Each wall is flat, endless, passes through zero and stands at right angles to its row. A trip goes straight from one point to another. Which walls does it cross, in order?

Walls:
(1): [-15 -37 -52]
(2): [-7 91 22]
(3): [ 24 -31 -11]
(4): [ 12 -12  -7]
Trips:
[21 50 23] to [-47  29 -42] => 1
[ 54 -30 -21] to [-37  -5  58] => 1, 4, 3, 2
[  0  -8 -47] to [ 16 -33  38] => 1
[-29 -21   7] to [ 38 -19  18] => 3, 4, 1
[-58 -13 -24] to [-19  25  42] => 2, 1
[-49  36  53] to [ 5 23 41] => none
[  8 -12  -8] to [ 25  58 -20] => 2, 1, 3, 4
[-24 -28 -32] to [ 16 -18 -11] => none

Walls:
(1): [-73  19 -18  16 -25  -5 -12 -10  -8  53  23]
(2): [ 29 -36  44  13 -50  11 -40  -2 -26  27   4]
Trips:
[ 17 -73 -18  13  16  -3   6  13 -30  -8  64] to [ 35  -8  72  26 -65  67  55   6 -26  -1  -9] => none
[-53  43  69 -56 -40  64  21  -9 -60   7 -52] to [-53 -41   5 -38   1 -27   9   3  38 -28 -15] => 2
[-27 -44 -22 -46   1 -67 -20 -76   0 -18  49] to [ 17 -32  11  -9  29   7  75  11 -14 -18  18] => 1
[-46  75 -28  -3  16 -16 -40  42  46 -25  40] to [-44 -37  -1  -7 -43 -74 -26  -9  -1 -15 -37] => 2
[-19  42  46  19   2  16 -24  12 -25  37  28] to [-58 -38  -5 -36 -10 -24  39 -46 -25 -17   7] => 2
[-15 -16 -14 -36 -39  57 -19  16  16   2  -6] to [ -6 -26  -4  14 -29  57  23  34   0 -38 -51] => 1
[  3 -73   3  -4   4  82 -10  45  18  -8 -19] to [ 39  -8 -13   3 -25   2  75 -10  33 -36  95] => 2
[-18 -34 -29 -39 -47  16 -38 -50   7  29  35] to [-53  17 -43  10 -12 -16  -1  22 -14 -22   0] => 2
[-17 -35   2  52 -12   4 -45 -30  47 -48  50] to [ 20   1  57  41  38  35  54 -15  -6 -39  29] => 1, 2

Walls:
(1): [-22 -45   9  16  34 -52   9  31  23  15 -41  20 -36  14   7 -26  27 -12
 -54   8  -2  -7  10  40]
(2): [-37 -37  53 -25  -4  33  29  66 -11  13  13  46 -12   0   1 -37  14  14
  18  -4  39  -7   5  23]
(3): [-51 -40 -71 -38 -37  25  -6 -27  19  10  20  -7 -51  59  18   3  22  35
   1  31 -41 -26 -37   7]
Trips:
[  4  -2  42  -2  -7   4  37  53   6 -24   5  -1   2  15 -35  17  -9  33
  -8 -28  -7  -4  -1  35] to [  4 -42   8  20  14   0  11   7 -13 -31  28  95  16 -10 -19  -6   3 -18
 -10  59 -17  -4  47 -16] => none
[-25  16  22  -3  39 -33 -38 -21  19  -9  40 -26  34  13  36  -3  15 -44
  -6 -49 -68  15 -19   2] to [ 22  -6  33 -10  60 -54 -24  55  14   5 -17   9 -11  -8  11 -35  33  59
  20 -44  14  -6  45 -26] => 2
[ -4  41 -76 -24 -27  24  19 -21 -55  26  14  60  13  10  29  -6 -10 -21
  15  15   4  26 -27  20] to [ -9  30  24  20  12 -79  31  32  -6  25 -39   2  17  -3   0 -63  -8  16
  86  55  35   4  -1  -1] => 2, 3, 1
[ 16 -14  12  -1  34   3   2 -19 -33  22 -38 -18  51  34 -14 -36  13   6
 -17  32  37  29  29 -14] to [ 26  20  12 -11  20  41 -14 -12 -23   8 -32 -26 -20 -16 -23  22 -16   2
 -18  -1 -32  11 -13 -30] => 2, 1
[-40 -12 -14 -21 -42   9  17 -10 -11   9  -8   8  19  18  18 -10 -10 -37
  39 -10   6  50  -2   3] to [ 39 -13  27  -2 -10   6 -19  -4  24 -39   7  45   1 -60 -23 -11 -10  27
  -4  30  31  72 -42   8] => 3
[ 39  20  24  28  29  11 -50 -47 -17 -14 -13  22 -12  -3   3  40   8   6
  20  11 -39 -12 -32  -2] to [ 15 -33   0  -5  -7  21   8 -17 -17 -14 -23  41  -1   4  51  66  35  12
  -8  38 -21  13   2   8] => 3, 1
[-27  -7  -4  -6  13  56 -31 -37  -1 -19 -75 -17  22 -10 -50  -8  58   9
  51 -16  34  16  -2   8] to [ -6 -18 -33  24  26   2  37   7  19 -19 -28  34  13 -19 -20  24  15  16
  25 -10  12  38 -29 -20] => 1
[-40  10  -2 -52 -18   6 -11 -17 -30  -9  23  21 -22 -40  14 -37   4  26
  31 -49 -55   9  64  25] to [-46 -56  -4 -41  23   4   2   6   8  11 -60  17  31 -12  41  -3  17 -47
 -10 -12 -28 -10   0  50] => 1
[-12 -15  31  20   7 -51  20  41 -12 -14   2 -48 -24  -9 -41  18 -10 -17
  23  10 -10  25  42  -8] to [  1   7  13 -45  -7  23 -46   8 -17 -18  18  26 -16  20   2 -32   6  33
  21 -47   6  24 -28 -19] => 1, 3

Walls:
(1): [ 11  10 -39 -32  21  21  -7 -48 -41  47 -26  16   5  -3   3 -17  -3   9
   7  -5  -1 -25   7 -15  41 -10 -27 -36 -11 -11  61  11  25  51 -19  24
 -26  -8   6  -2  44  28 -15   5  13 -26  23  20]
(2): [-27  26  46  16  13 -18 -50  27  41  28  38  -7  24 -16   3 -14  25 -47
  61  31 -58 -51  22 -19  38  22   4  70   4 -31 -31  12  -1 -24   7   7
 -17  21 -31  38  20 -24 -40 -33   5 -12  12 -17]
(3): [ 15  58  -3  10 -40  16 -24  39  -2 -10  28  19  25  23  21  16 -50 -28
 -12 -54 -17 -14 -22  22   1  -2  -5  13  -5  18  -7  52  -1 -15  52   0
  -9  29   6  25  25 -12 -48  38  49   8  36 -34]
(4): [-23  -6  69 -49   1 -20  -6  -8 -12  43 -26  -7  22 -50 -10 -16  10  22
   6  -2  27  49  64  10  46  23  -4 -14  17  21  -8  -7 -19   6 -65  24
 -17  -4  32 -12  12  -8  13 -43 -55   8 -15  15]
Trips:
[-78  40  27 -28 -17   2 -16  67  13  23   8  43  17   3  30   8   2 -39
  17 -54   0  18   3   6 -42 -11  -2 -27  30  11  25  28  18 -31  11  14
   5  37 -13 -14   2   7  13   8 -56  -6 -20  16] to [ 12  -5  11  -1  49  -5 -50  60  23  17 -26  62   1  25  66 -39  17  42
  37   7  43 -12 -45 -14   0  -7 -50  -8   0 -18 -49 -11  38  -6  15  36
  12  -9  -4  -1  35 -34   4 -22 -36 -31  -9 -24] => 1, 3
[  5 -23 -19  31  36  -3 -33   6  29   1  19 -12 -45 -53  25   5  36 -33
   1  -3  20 -16  11   9   3  -5 -47 -23  37 -28 -25 -45 -34 -16  67 -12
 -16 -62  15  24  -1   8  11 -12  14  26 -17   8] to [  1 -16 -14  51  -6 -17  -4   4   8  -2  -5  -2 -13 -32   5  -2 -41  60
 -40 -82   6  65  37  14  -8 -70 -30  41  40   7  -5 -13 -30  -1  -3  58
  -9  17  21  25  -6  18  30  34  36 -35 -24  35] => 2, 4, 3
[  7 -22 -28 -28  -8  50  61 -47  -4   2  -4  38  33  46 -38  -9 -23  18
 -31  12  27 -27  -6 -25 -51 -43  12  11  27   0   3  -6 -46  13  33 -17
 -19  30  13  26  53  24  -1   2 -38  22  14  31] to [ 11  -1  16  28 -11 -18  52 -15  28 -21  21  22  13  47  -5 -19 -50  24
 -75  24 -21  -9 -28  -5 -20  19  -1 -11 -32  18  27 -55 -33   1 -41 -35
 -52  -4   7 -22   5 -13 -25  -8 -40  40  29  53] => 1
[ 39  -4  19 -40   9  -2 -18 -32  45 -17 -35   7 -49 -15  -1 -53  45   7
 -36 -39 -78  16  11  -5  35  16  14   5  -8   7  31 -20  43 -46  48  30
  -3 -19  28  38   1  -2 -32 -20  18 -30 -21   4] to [ 61  -2 -11 -51  -8  39   9   8  21  11 -15  34  30  14  58 -41  80  52
 -54  47   4  17  33  33 -16  35  29 -13   0  27 -31 -86  30  -2 -28  12
  -6 -21 -20  18  28   2   0  55  -4   3  -2 -15] => 2
[  2 -57  58 -45 -26  30 -27   7  -1  46  55 -38   2   7  20   4  29 -81
 -38  42 -33  -1 -28  39  -2  14  18  55 -21  25  26  19 -22 -20   3  17
  66 -19 -34  -4 -22  47 -27 -31 -28 -15  95  19] to [-13   8 -39  20   3   4 -13 -41  12  36  -9 -19  19  50   2  15  20  -8
 -40 -36  13  32  16  34 -20  -1  17 -29 -75  13 -22   4   7   5  -4  13
  -2 -23  17  -4  20 -43  -9  20 -23 -19 -26  14] => 2, 1

Walls:
(1): [ 14   0  10  -9 -22  25  -7 -34 -16 -28 -14  25  40 -21 -14  48 -83  19
  43  14  35 -32  71  -1  47  18 -42 -36  52 -12  68  -4  35 -43  24  28
  -8  12  -9 -18   8 -38  12   5 -50  -5  50 -41]
(2): [  6   0  47 -52 -35  -7 -17 -46 -47  -6 -35  -2  15  -3   8 -20   6 -23
  -1  -4 -10  27 -54 -10 -13  14 -25  43  -9  -7  -9  57  -8  23 -15  11
 -27  24   3   4  25 -11   4 -39 -40  49 -19 -27]
(3): [-34 -19   2   7  20 -23 -40 -10  22 -35   8   4  62 -24 -22   3   7 -59
  12   7  46  19  -7 -21  45  77 -34  22   0   4  28 -60  23   0  19 -14
 -20 -27   7 -60 -33 -12   8 -58 -32  26  16 -34]
(4): [ 23 -61  16  11 -18 -35  25  54  28  75 -36   2 -28  41  24   5 -45 -19
 -27 -60   0  79  28 -19 -37  -5   6 -36   7  32   3 -33   8  31   0  -5
  -8  43  36 -50 -16  22 -19   4  41  23  16  62]
(5): [-62 -34  70  41  48   4   9 -27  -8   7   5 -29 -35  24 -15  27  -5   3
 -41  20 -16  -1 -22  -2  44  33  -5  13  21  50  -1 -19 -35 -26 -28 -44
  -9  24 -20 -95 -45 -35  28  52 -12   7  27 -22]
Trips:
[-38  47  -8  -9  -2 -11  26   0   4  -1  -9 -64   8   7 -39  18   7   8
  -2  23  30 -30 -12  13  -3  52  -4 -25  -9 -27  40  27  38  31   4 -44
 -37 -33  50 -29 -31 -20   0  33 -57 -80 -32  -2] to [ 12  71  -1  29  40  25 -33  50 -49  24  24 -61  37   6  31 -30   1  16
   8 -24  32   2  56 -29  21  -1 -43  17 -16  44  15  17 -16  63  14  47
  61  21  10  23 -17  31 -21  29  19 -10  28  20] => 5, 3, 4, 1
[  5   6 -60  33 -13 -51  -4  -4 -15  21 -16  50  14 -57 -38  25 -10  -2
 -20   4 -15 -33  77  11   8 -17  10 -15  33  -1  10  -6  46 -20 -26  14
 -50  -4  21  45  -2  13 -20   4 -21  11  18 -23] to [ 24 -30  26   3  18  10 -44  19   7  36  25 -13 -25 -17 -10 -19  12  32
  35 -13  44 -24 -53   5  13   0  53  29 -15 -16 -15 -12  -5 -22  20  -9
  28  31 -33 -11 -28 -25   9  40  57   2   1 -36] => 3, 5, 1
[ 32  11 -34 -16   4  -8   8 -10 -10  22  39  10  39   3   8  16 -32  44
  -7   2  43  62 -71  64  44  20 -28  -3 -27 -67 -18 -15  27 -20 -74 -69
   6  43  10  42  30 -48 -35  63 -45  24  14  16] to [ -6  72  -3 -27  34  10  44  -6  -8 -42 -34  56  31  39  15   9  -8 -56
  28 -37   6  -7 -26  27  -9 -47  23  12 -25  13 -20 -18 -57 -29 -17   4
  -7   8  -1  57  22 -11  43 -33   2 -10 -49  -3] => 1
[ 26  64  52 -35  -1  77  -3  20 -15  25 -47   0 -44  28  10  15 -22 -11
  28 -34  24 -46  13 -51  -7 -16   0  -3  -8 -72 -36   6   4 -39   1 -31
  31 -74  -1  21 -53  13  54 -14 -59  51   8  24] to [ -4 -25  37 -26 -18  14  33  23  17 -25 -50  -7  87   3 -37   0  64  -6
   1  25  12 -10 -41 -59   6  93 -20  16 -37  -3 -14  -4  -9  41  21   2
  -2   7 -58  19  26  56 -81  17 -16  -2 -23  26] => 3, 1
[-10  46 -15  54  19 -37  20  66   1  14  10 -36 -19  -4 -11 -28  45 -12
 -67  25  -5 -20  12  13 -57  30  23 -36  42 -23 -15  32 -18 -61   3 -35
  14  -1 -39  91  26   9  35  -7 -16  -4 -10  59] to [-39  -5 -25  21 -11   5   6  -7  17 -25 -41  -9  -2  13  -3  29  24 -36
 -56  25   7  -8  13   4  25 -14 -32  15 -32  -1  31  -9  10  79 -66  28
  11 -32  46  -5 -73  16 -12  -9  31 -15  40  45] => 4, 5, 3

Walls:
(1): [-15 -28 -12 -51 -10 -40  -6 -24 -30 -20 -22 -35 -31   0  -4 -47   1 -57
  14  28   4  31  -5  16  33 -38 -16 -13  18  -4  15 -65   1 -19  15 -53
  18  32  27   1 -19   3 -55 -41  -2 -11   8 -25]
(2): [-42 -43 -44  -7 -34  10 -15  39 -32 -63  17  49 -25  23  -9 -44  26 -20
   5 -30 -16  25 -29 -29  10 -24   8  10   4  -3  12   2 -23  55 -40  13
 -30 -47  51   5  15 -11   8   5  18  -9 -15  11]
(3): [-41 -11  12  -7  41  35  20  46 -50 -33  25 -18  36  26 -23  26 -20 -16
  16  19  -3 -15 -16 -13  61  34   6   1 -24 -14 -18   5 -10  11  27  -1
  -5  -8 -17  -8  27 -30 -29 -26   8  11  14 -12]
(4): [ 29  72  38   4  36 -24 -12 -13 -13  -6  11 -22  -1 -40  57  36  -8  -4
 -40   7  33 -14 -13  23  16   3  -4 -43  -1  27   8   6 -71  -6 -12 -15
   6  16  20  -7 -12   4 -62  -8 -41   5 -22 -36]
(5): [-28 -19 -19 -63 -30  -3  19  24  15  20 -18 -18 -21 -28  37 -10  57 -18
  -8  41  -3  -7 -34  30   5 -18  24  -6  -6 -14  48  36  15 -10  45  30
 -23  -1  47  13  22   9  20 -30   5  -2 -17  -5]
(6): [ 20 -38  20 -19 -26  -3  11  -9  45 -33  11 -20 -41   3 -33  45  -1   2
 -22  -8  66  38  35  -9 -12 -11 -33  -1 -41 -22  23  17 -19  -6  22 -17
  50 -43 -30 -44 -18  10  29   7 -65 -13 -31   9]
(7): [ 26  41  33  47  12 -10 -17  -2  -4  -1  -4   0  15  32 -39 -30  12   0
  23  18 -43 -40  23 -36  36 -20 -33 -34 -17  24   6  -4 -30 -11  19 -28
  29  17  27 -10 -60   9  23 -21  10 -30 -23  24]
Trips:
[ -1 -11  15   7 -17 -71   1   2  17 -20 -39  11  -1 -36  29  -7  11   2
   5   2   0 -39  -6 -19 -17 -21 -25  48 -45  43 -20 -15  49  -7  15  20
   3   2  33   1 -19  52   5 -13 -38  10 -21  39] to [ 60   6 -21  52  34  35  34 -28  19  -8  42  22 -11  -2 -20   4  11  40
  29   6 -19 -10   5 -41  30  42  -5 -35   8 -58  27 -31   8  16  73  -6
  -5  13 -11 -44 -15  53 -19   9  15 -36  40   2] => 1, 5, 3
[-16   3  22 -15  27  -8 -35  24 -27 -24   5  55 -26   3 -28  26  19  27
  -8  17  14  42 -24  26 -73 -26 -23  -3 -17 -22   0 -11   8  20  17 -10
  -5 -37  10   0  68 -13  11   8   8   7 -28 -32] to [ 23 -17 -24  20  29  18   7   6   7 -32  25  23  13  -1  -4  19  27  -7
 -32   8 -38  16  47  20  31 -40  29  -3 -25  18 -12 -38  20  -1  39 -22
  30  34  29  10  13  -3  23  13  35  -4  13  40] => 7, 1, 6, 5
[ 17  32  54 -20  19  37   7  13 -27   2  17  34   6   7  -6  24 -11 -23
 -56   7  -5  37  -4  23   2   1 -25   3  -3  25 -56  39  15 -20  -5   6
  26  30   0  31 -14 -13 -36  39  12 -26  18 -15] to [-26  53 -38  11  -5 -16  -2 -53  16  -8  34  12  33 -21 -20  54 -30  24
  -3 -55  -5   2  -3 -14 -19  15 -10  26  -1   0 -21   4   7 -28  32 -11
  -9 -20   1  -1   8   3  20  41  15 -11  59 -16] => 3, 4
[ 13  16  -8  68  57 -19 -29   1  49   9  20 -21 -12 -31 -12 -11 -10  17
   6 -39  26  -7 -17   6 -30  22  -6  19   5  50   5 -29  -1  16  14 -20
  35 -19  50 -11  38 -47  -5  19  42  -6   4 -24] to [ 64  -9 -26 -32   3  50  24  26 -33  -8  17  46  23  -2  20   5 -33  13
 -21 -12   1  15 -16   9 -14  13   7 -14  -1 -19 -37  -5   6 -44 -43  26
   2  -8 -32  -9 -14 -39  29 -24  -9  16  10 -46] => 7, 3, 4
[-26 -12 -31  -1 -21   9  -3  23 -23  47 -18 -33  -7   7  30 -21 -10 -37
  35   1  -8  38  -5 -37 -21  25   0  18 -44 -22 -18 -31   8  31  55 -34
  33  -3 -23  11 -42   6   0   4  59  29 -44 -21] to [-24 -44   4  13  21  17 -37  36  11  24  34 -18   9  15 -27 -12  76  55
  27 -41 -19  -4   2  -2 -22  57 -18 -32   1 -27  33  21 -34  29  15 -32
  39 -95  17 -23  20  12  66 -13   5  21  17 -23] => 6, 1
[ 15 -32  20  -3 -20  -9  37  -3  19 -26  11  -2 -27 -18  10  -7  -7   1
  36  33   1 -20 -38  22 -15  63  -4  27 -22   2   6  -9  23 -14 -32  -9
  94  27 -20 -17  -7 -13  45  14 -23 -20 -34  28] to [ 34  28 -27  50  11   8  27 -11 -25  17  -2   1 -32 -32 -16   8  25   2
  -9  -3  29 -32  21   5   3  14   6 -51  17  38 -31 -20 -42 -28  25  22
  11  28 -62 -41 -38  15  -8  -3 -25  33  24 -46] => 4

Walls:
(1): [-27 -16  -7   2 -14  -6  15  23   6  -4  20 -15  -2   1  39 -10  32   2
  27   6 -16 -16  34 -25 -34   0  -6 -17  -5   6  12  20  32   3 -30  12
  28  -5 -19 -16   9 -31  -7   8   5  29  -7 -20]
(2): [-23  12  27 -14   1  31   4  25 -21   6  14 -12  -6 -25   1 -15  11  23
 -20   6  38  60 -12  10  28 -19 -11 -12  10  26   8 -10 -10  14   3  14
  36  31   1  34  37  31  -5  11 -14  -7 -18 -11]
(3): [-16  -8  -1  15 -32   2  26  12  28  10 -37   3  20   2  56   9 -17 -17
 -17 -18  47 -11 -18 -23  13  12   9   5 -38  -4  19   3 -35  -2  -4   6
  -9  -5 -15 -37   8   7  42  18  95 -29  -7   9]
(4): [  8   1   2 -36  10 -25 -31  -4  29 -20 -44 -24   1   6  21  18  45  -4
 -21   4   8  -9 -20  -4   1  38   5  29  16  39   8  14  10  10   5  13
   9 -27 -50  38   8   1 -44  34   9  26 -11  25]
(5): [ 25  30  42  15 -34 -21  -3  16 -18  -5  -8  10  22 -28  12  20 -17 -31
   3  46 -14  32   4  -6  40  26   9   1 -19 -34 -20 -12 -19  16 -16  32
  19 -15 -32  31 -20   5   8  27   5   0   5  33]
(6): [ 34 -13  18   4 -15  -1  21 -38   1  14 -28  -1 -27   2   6 -27 -27  -4
   9   9  39  -4  13 -12  17  25 -10  -9  -1 -26  -8  -5  15   5 -29  32
   7 -12 -11   2  -7 -32  -3  16 -34  20 -32   6]
Trips:
[ 37 -16 -19 -14  10  14  15  -5 -27  -6  25  -2  26 -16 -21 -14  30 -24
   5  33  11   5  25  41   1  24  19   9  -6   5  66 -11 -24  32   1  36
  10 -10  -1 -20  -2  52  -4  17 -16   9  16 -15] to [ -1   0  -7  -9  -4   5  -3 -16   3   9  25  -7 -14  17  19  14 -27 -17
 -26  19  15   2 -36  23   0  24  -7  -7   8   2 -22 -23   3  17   2  -7
  15  -5 -14  11   8  -7 -15   0  10   2   5   7] => 6, 3
[-18 -11  28   3   3  -7   3  -4 -34  23 -13  11   2 -11 -30  15  18 -15
  14  49 -20 -22 -17  -7  28  17 -16  20  46   9  -4  14  -3  59  29 -16
   9  -2 -23  -1  -2  27   4   1   3 -10 -26  -1] to [  8 -11   3  -7   3 -19  18  21 -31 -21 -27 -22   5  -3  44   2  -2 -21
  21  30  52   1  -9 -16  13   2  41  -2  -8   2   6 -13 -20  -4 -18  63
   9 -25 -40  44 -35  18 -68  20 -40  15  23   6] => 6, 1

Walls:
(1): [-27  55 -12  16 -68   2 -39   6 -15 -28  -8 -48  20  12  29 -12  52 -25
 -20   4  -7 -21  11 -25  -3 -23 -37   4 -23 -14  19 -13  58 -54  25  -5
  -9   2  -7   2 -23  20  12   5  11 -19 -46  38]
(2): [ 32  48  54 -21 -11   6  17 -36 -39  18   7 -31   4   3 -24  18  22  21
 -12  -2  23   2  27  25 -59 -41  17 -61   4  -6 -21  -2  25 -20   0   8
  -6 -37  41  59 -21 -22 -10  15  29  16  70  -9]
(3): [ 18   3  17  61 -22  13  17 -11 -29   9  -9  36  36   7 -22   2 -28 -13
  40 -14  29  13  53  23 -30 -50 -54  59 -31  50 -10  37  63  31 -40 -17
  44  38   5 -28  35 -31 -18  -6 -32  15   4   7]
(4): [ -8  18 -28 -24  26 -62  20   1 -29  38 -31   0 -17 -47  32 -27  -4 -21
  19 -46  -8  14 -44 -35 -32   9 -74 -15  -5  11 -33   1  -7 -31  -1 -36
  18 -14 -38  54   1   3  -8  34 -14 -13  20  -4]
(5): [ -9 -34 -22  47  51  29 -22  17 -41   4  10 -37  41 -19   4  -1  -3  21
   0  -9 -34 -10  37 -25  26  18 -17 -24  15  36 -24  20  14 -33 -45  39
   2 -34   7  42 -34  -9  -3   8 -14  26  -2 -10]
(6): [-36  19   9  -1  -1  20 -15 -22  -3   2 -16  26  21   1  23  49   8  -6
  10   6  10 -40  50 -30  11   2  -2   4  54 -63   9 -11  30  -7   8  63
   9   1 -39  34  -9 -21 -19  39  15 -36 -22 -37]
(7): [-15 -23  18  -1  37   3 -44 -32  12   5  20 -32 -43  -9 -17  -4  67 -49
  -4  57  36   9   0 -50   1  -7 -19  -5  11 -25   4 -59 -26 -13  23  22
 -19  29  31  49 -16  19   7  32 -17  41 -23  -7]
Trips:
[ 42 -23 -12  65  -3  -1  -6   2   2 -25 -32  12 -13 -25  -2  -5  30   4
 -33  -5   8  65 -15  14  69  -2  29  13  10 -51 -23   7 -29   5 -16 -27
 -25  18  57  34 -11   0  18  13 -28  29 -33  16] to [-49  12  16  23  25 -22  29  30 -32 -13   9  -5 -40  14  11 -12 -19   0
   3  12 -15   4  63   8  17 -35  12  -5 -13 -63 -32 -13  12 -12   8   9
 -42  27   2 -53   2  -2 -32   1  -6 -16 -33  -6] => 1, 6, 5, 3
[ 22  -3 -16 -45  -1 -15  29  27 -28 -22   9 -13  -7   6  26 -15  -8   4
  44 -35   4  14 -40  -8  16   2   9 -24  60 -23   2  52 -19   8 -54 -13
  51  32   5  33   4 -20 -20 -74 -14   0  -3 -12] to [-18  -2  14 -32 -12 -33   1   0  50  -4  38 -14  62  16   7   2 -10   7
 -11  57 -31  19  26   0   4  -3 -17  -8  20   6  12   2  22  26   6 -24
 -13 -47 -61   9  -2 -30 -10  12  25  19 -67  11] => 6, 1, 4
[ 30   0  46  27   3  -7   1  31 -13   7 -25  21 -40  15  -9 -27  29 -10
 -19   5 -39  -2  21 -23  22 -27   1 -10  16  29 -16 -18   3  21 -23 -16
  -8   5  53 -22 -17  18   9 -14  25  -8 -30  37] to [ 42 -25  19  33 -23 -12 -31  26 -40  36  19   8   0  -7  -5  -5  28 -18
 -14  -7 -39   0   1  14  31 -21  58 -16 -78  39  40 -29   9  -1   2 -21
  25  -1  -9   7  13   3 -66  -3  -1  66  65 -15] => 2, 1, 7
[ 15  -4   6  11 -28  -5 -12  -3  -8  -2  71  -8 -17  23  13  24  41   3
  19  18  -6  24  12  11  -4  61  -3   3  39  -3 -30  26  33  -9   6  73
 -40  11 -73 -29  24 -29  22 -31  51 -15 -25 -29] to [-28  21  18  -1  -4  22 -14  22 -10  43  28  37   7 -19  16   0  28 -51
   7  12  -6 -25  34  -4  49 -17  38 -38 -50   0  22 -38 -19 -18   2  -2
   3  22 -60 -53  26   7  42 -16  13   9 -14  27] => 5, 7
[-24   4  13  44  45   1  13  59 -16   4 -28  37  19  68 -47 -22 -35   1
  31  -2  58   0  41   8 -21  28 -23 -21  -3 -28 -48 -72  36 -46 -63 -30
  20  -9   9   6  27 -24  28  25  28  27  49 -11] to [ 58   4   2  37   0 -18 -11  21 -23   4 -60 -16 -20   0 -38   5 -95   5
  20   6  27 -28   6  10 -23  -2 -19  22  31  29 -41 -20  17   6 -13   0
   6  -4 -49 -25 -26  32   9 -19  -1  13 -29  18] => 6, 2
